Each row is a point. A path goes straight from each point to the next, and from the last back to the first. The post is the endless flat space through its rows: a point in 2 columns, a line in 3, a plane in 4, and so on, so that a path can go around it. Count how often the path circles the post. Going back the other way cancels.

Post (2 x 3):
[[  3.5  10.6 -22.0]
 [-19.3   4.6  10.9]]
Path (26 x 3):
[[-12.2   8.4 -46.8]
 [-16.6  -9.0  -5.6]
 [-10.9   1.3  29.6]
 [  4.9  16.9 -11.8]
 [-25.9  23.6 -27.8]
 [ -5.0  -0.1 -36.2]
 [ 11.0  -7.8 -15.2]
 [ 13.6  15.7  -1.3]
 [  0.8  33.6 -18.6]
 [ 21.5  22.3 -41.7]
 [-38.0  26.3   1.3]
 [-23.0 -11.9 -15.0]
 [  3.0 -14.7   1.2]
 [-21.0  -5.7  59.2]
 [  2.0   3.3   1.2]
 [ 10.1  19.1 -12.4]
 [  1.8  15.8 -31.2]
 [-26.4   0.8   2.4]
 [ 12.9   2.1 -27.6]
 [ 23.2  14.1 -35.3]
 [ 13.7  31.7 -17.4]
 [-42.3   3.5   2.7]
 [-25.4 -13.7  -0.8]
 [ -0.4 -18.9   6.5]
 [-11.3  11.4  16.0]
 [-40.8  24.0  19.6]]
Times around: 5
